Each wall is flat, endless, passes through zero and stands at right angles to its row. A trip goes straight from one point to another. Which walls does it cross, in order?
In the rows, 128 means zero.

Walls:
(1): [ 82 143 165]
(2): [102 115 205]
(3): [105 150 149]
(4): [101 184 109]
(5): [ 94 163  61]
(6): [ 93 107 190]
(7): [135  86  86]
Trips:
[ 95 157  86] to [140  88  92] => 1, 3, 4
[155 157  60] to [162  99 132] => 4, 5
[ 93 177 128] to [125 138 146] => 5
[110  88 160] to [112 146 148] => 7, 4

Walls:
(1): [ 95 124 184 111  40 140 136  89 129]
(2): [129 154 156 109 164  48  95 101  86]
(3): [152 130 204 129  85 144 153 115 123]
(4): [157  88 157 146 149 178 130 123 159]
(5): [163 163  87 191 146 142 113 168 165]
(6): [107 106 151 141 166 100 123  85  75]
(7): [158  51  98 214  52 167 133 207 161]
(8): [137 188 188 186 148  99  67 160 202]
(9): [148 152 134 148 145 187 103 119  60]
(10): [104 173  92 150 105 127 155  81 175]
Trips:
[119 156 170 162 145 124  84 144  32] to [171  70 136 145 166 117  85 146 156] => 5, 4, 7, 3, 9
[ 19 186 212 117 116 198 146 117 180] to [122 126 132  73 125  63 101 133  91] => 4, 2, 6, 10, 8, 3

Walls:
(1): [103 138  82 127  83 121 109 109  76 103 127 106 110 107]
(2): [ 79 160  89 132 124 142 106 179  59 162  86 161 136 114]
(3): [104  89  75  82 120 141 129 117 103  95 132 156 138 143]
(4): [ 94  71 146 167 170  61 100  96  90 177 153 160 139 113]
(5): [193 129 130 119 116 140 100 118 113 133  86 116 133 176]
(6): [153 161 141 198 129  99 129  92 127 139  72 108  77  69]
(7): [119 156 142 119  96 101 157 120 145 173 153 114 145  92]
(8): [137 119 175 155 166 180  90 154 132 110 117 122 162 162]
(9): [105 196 137 144 136 122 121 130 160 139 100  90 121 106]
Trips:
[139  91 124  60 100  81 171  60  97 143 100  48 153 108] to [202 110 123  97  97  94 115 155 152 127 144  97 115 131] => 4, 6, 3, 1
[151 100 117 144  96 102 120 163 121 107  75 113 128 158] to [ 92  43 102 118 171 139 119 112  57 149 124 108 137 137] => 4, 6, 5
[145  78 109 115 149 200 141  83  89 111  77 144 133  75] to [104  69 156  81 107  79 146 109 105 213  88 164 121 104] => 4, 8, 7, 5, 1
[126 132 131 116 118 174 141 105 109 152 213 127 143 100] to [167 149 153  95 138 125  74 117 130 200 165 112   7 207] => 3, 1, 5, 7, 6, 9
[123 121 131 174 127 134 142 154 121 149 146 121 128 108] to [154 129  83 183 144 127 187 128  84 106 153 119 137  92] => 1, 8, 9, 3

Walls:
(1): [141  98 145 159  92  95  92  72 165 201 143 172  89 139 138 168 190 241
  91 144  80 175 127 101]
(2): [126 164 125 159 160 100 159 180  93  51 114 128 176 138  95 139 167 121
  74 146  85 136 181 144]
(3): [113  98 140 187 141 157 121 138 162 190 188 137 166 124 180 114 120 107
 133 158 129 120 163 135]
(4): [ 93 193  91  96 127 146 153 183  81 110  49 113 165 138 161 164  78 169
 114 163  99 109  91 136]
(5): [117 157 115 188  42 189  91 183  86  87 164 137 156 155 130 113 141 100
  89 151 164 195 160 175]
(6): [175 154 141 171  37  92 124 165 145 186  92 117 130 124  79 141 123  98
 139 118 117 104 163 170]
(7): [157 110 118 174 148 158 175  87 113  83 169 144 142 143  82 142 163 114
  76 124 112  88 119  69]
Trips:
[ 34 110 159 118 139 102 125  40 152  87 106 162 160 109 157 146  82 129
  89 100 117 166  95 188] to [117 106  84  51 216  60 107 114 183 108 198  64  76 111  89 137 166 102
 133  96  76 188 186 173] => 4, 2
[ 78 119 182 111 136 146 163 140 147  67 137 193 193  80 126 195 157 117
 101 144 166 151 110 120] to [158 187 110 113 106 164 202 117 126 109 193 150  83  95 117  85 110 119
  38 126 126 137 108 144] => 3, 4
[144 154 168 116  68 132 122 138 139 125 193 146 178 214 162 149 115 155
 104 106 101  96 131 115] to [ 38 116 147 115 113  91 160 128 167  77 132 168  81 195 119 121  94 154
 128 215 138 106 102 143] => 6, 3, 7, 5
[188 141 162  73 123 167 144 127 138 143 143  95 110 118  74 134  74 197
 114  95 128  51 163 133] to [ 76 178  70  90 190 145 119 148  83 111  96 128 125 164  84  52  88  95
 102 121 196 187 116  64] => 6, 2, 5, 7
[ 61 144 157 149  69 153  62 148 100 104  68 149  78 125  89 100 161 171
  42 142 145 141  98 156] to [205 158 145 180 202 149 103 159 127 167  96 149 167 136 133 130 127 132
 133 100 123 156 150 100] => 3, 7, 4, 5

Walls:
(1): [ 82  97 155 121  85 137 142 133 116  88 156 119 167  90 133   7 173  84
 181 141 159 110 130  99 157 142 110  90 101 102 147  98 137 120 143 148
 120 113 107  91  83 173  86 147 148  58  87 184]
(2): [243 149 100 188 111 106 164 122 169 141 110  92 130 110 124 107  87  96
 138 109 133  73 136 188  85  91 180 108 153 109 103 127 142 135  81  94
 185  87 162  91 114  97 174 150  80 191 163 118]
(3): [164 123 185 101 152  75 118 138 165 130  75 158 155 158 241 147 111 173
 100 103  89 149 140 196 118  15 149 138  62 120 124  50 112 136 205 153
 143 128 186  94 125 132 130 131 102 101 106 203]
(4): [144 111 117 142  89 159 152  95 108  76  99 144 111 125  48 110 113 145
 146 159 133 187 127 111  51 148 145 149 117 114  93 165 148 169  99 145
 107 112 155 104 177 127 114  67  77 160 134 152]
(5): [109 158  85 137 138 142 121 135 119 112 169 104 119 106 162 108 131 130
 105 132 129 119 113 207 186 104 143 119 146  91  81 139 132  63  62  87
 126  96 138 119 132 111  99 152 187 175 139 118]
(6): [145 112  96 159 173 140 149 123 115 109 118 136  82  96 152 183 147 121
 123  86 129 159 135 118  98  83 142 147 137 117  92 157  94  89 119 134
  81 153 152 198  49  62 106 125 102 130  86 155]
Trips:
[138 159  93 163 190 154  93 184 100 160  96 112 147  88 120 184  80 134
  80  98 136 145 133 133 136 148  88 172  79 144  45 131 215  95 201  90
 155  72 123  98 156 157 101 173 114 124 128 106] to [112 130 149 199  95 154 160 176 221 112 154 124 162  64 189 105 184 140
 129 134 155 140 132  94 124 187 145 107  93 116 132  95 180 128  58 130
 105  69  99  52 171 209 134 116 121 149 147 164] => 4, 1, 3
[ 99 106 147  72  92 176 152 108 171 150 177 148 128  98  93  79 126 120
 140 104 103  83 135 106  90 159 133 156 145 121 187 109 139 146  55  89
 179 147 141 156  94 167 133 129 122 141 188 105] to [110  91 107 136 124 155  90 138 170 134 118 123 138 127 160  58  86 175
 116 116 182 109 138  99  99 121 116 132 130 100 141 150 159 121 123 116
 147 207 156  79 112 193 234  53 108 140  98 127] => 3
[164 132 112 100 140 106 109 103 135 148 144 136 157 169 178 107 134 137
 123 121 160 145 139 119  79 133 134  81 108  76 136 129  67 104  97 130
 180 158 130 122 102 145  91 151 153 127 122 144] to [161 175 116 110 133 130 173 136 186 110 134 134 101 154 135  63 100 107
 115 118 179 124 112 116  84 121 130 129 125 128 203  94  56  61 134 164
 123 178 159  81 127 157 149  84 166  64 167 142] => 6, 5

Walls:
(1): [125  88 160 163 214 169 129 132 127 113 152 108 119 138 115 172  95 112
  79 124 152  65 133 130 132 127 122  81 181 138 125 112 128 131 116 118
 138 143  86  92  86  88 140 134 134 108 169 177]
(2): [140 132 105 138 173 137 110  79 139 130 121 136 172 135 138  91 129 111
 126 121 138  79 128 109 147 110 206 116 162 197 140 109 170  95 143 203
 127 146 109 151 125 170 139  76 191 166 173 159]
(3): [ 96  70 186 132 157 134 165 107 135 135 153  57 128 110  89 103 121  90
 187 123 130 137 167 132 176 140 218  92 122 123 187 187 130 125 161  95
 142 144 130  93  50  96 156 126 116  91 137 145]
(4): [122 128 103 129 166 121 146 131 131  84 149 109 151 182 110  84  82  48
 185  89 132  96 135 170 163 117 199 137  96 128 130 134  68 114  99 190
  99 171  75 127 163 138  99 107 116 114 117 150]
(5): [ 97 137 138 148  91 136 111  76 117  76 166 172 106  91 185 135 117  89
 111 134 172 115 163 139 190 143 113 112 133 131 155 122 146  69 113 133
 116  90 139 167 159 101 102  89 102 164 134 147]
(6): [206 119 145 127 180  90 164 161 162  91 168 115 131 144 161 123 129 135
 155 152 125 101 162 118 135 113 115  61 160 146 158 159 137 172 139  80
 127  78 132 139  93 116 146 113 105 155  68 130]
(7): [148 126  97 166  94 115 107 149 141  76 145 180  79  84 126 162  86 135
 156 131 138  85 101  94 137  92 133 152 149 169 117 149 130 135 117 127
 168 123  75 117 104 136 115  68 168 101 135  95]
(8): [130 116 170 147 128 112 138 169  93 121 127 127 131 149 145 125 112 172
 179 109 159 102 162 106 182  92 121 144 124 106 130 124 110  75 157 129
 249  97 128 139  91  93 122 154  63 164  86 141]
(9): [113 161 152 191 154 115 101 132  92 177  93  75 134 132 150 131 106  85
 126 105 156 153 122 125 106 111 146 139 126 134  86 104 155 117 155 162
 109  93 141 149 161 146 148 166 141 169 103 125]
(10): [ 76 152 104 119  87 108 121 167 216 138 158 129 109 142 153 136 174 210
 185 129  92  98 119 171 173 127 140 159 108 162 109 129  74  95 123 142
 149 138 147  76 155 135 113 139 159 130  92 129]
(11): [ 98  42  69 108 181 118 162 119 101 116 126 139 137 142 142 128 114 107
 131 159  91 102 103 104 126 131 191 121 135 138  62 109 118 126  93  49
 120 140 151  77 129 242 105  97 113 144 154 129]
Trips:
[148 135 111 152 185 109 195 172 166 136 146 153  95 151 162 149 106 104
 163 139 158  87 119  98 143 103 163  84  94 137  60 117  86  76 141  69
 115 124 146 124 111 134 118 191  75 133 136 133] to [151 115 102  94 142 118 103 125 177 120 140 102 180  51 146 120 150 129
 114 154 174  95 100 155 168 167 126 143  99 101 170 139 133  70  74 129
 152  56 112 130 140  66 106 143 156 118  71 150] => 5, 9, 7, 11, 1
[137 148 125 132 107 121 132 115 116 119  92  75 114 135  77 106  94 145
 141 113 101 118 128 177 139 116 140 111 137 139  81 100 216 145  97 181
 144 145 113 151 137 145 137  83 120 143 142 136] to [134 138  90 137  85 145 139 144 146  73 110 142 154 123  64 121 160 129
 105 162 101 142 124 161 139 199 148 150  84 145 121  64 148  57 126 147
  64 145  91 112 159 101 170 120  93 179 126 138] => 7, 5, 10, 9
[159 120 122 128 217 113  93 107 121 182 141 138  81 101 182 178  92 178
 155 143 135 126 155 134 152 131 143 117 119 182 140 131 164  92 102 140
 140 105 152 140 174 134 138  58 127 152 146 154] to [143  70 140  69 108 130 131 159 153 147  75  75 112 134 148 118  88 162
 126 104  95 106 159 110 136 134  78 115 133 137 120 106 151 130 143 139
 143 137 106  87  85 133  78 173 130  97 177 160] => 3, 9, 5, 7, 2, 6
[177 141 104 137  63 108 181  96 141 144 152  96  55  70  91 117 104 121
 125  62  75  76 102 127 125 121 175 110  86 138 127  91  96 131 130 122
 131 113  66 100 206 167  95 123  89 151 155 147] to [100 103 166 106 132 159 171 119 118 145 148 101 179 128 122 150 192 171
 102  88 164  75  82 190 121 111  99 111 138 162 155 128  97 121 129  92
  84 119  86 184 122  76 166 138 167 111 153 172] => 1, 3, 11, 7, 5, 4, 6
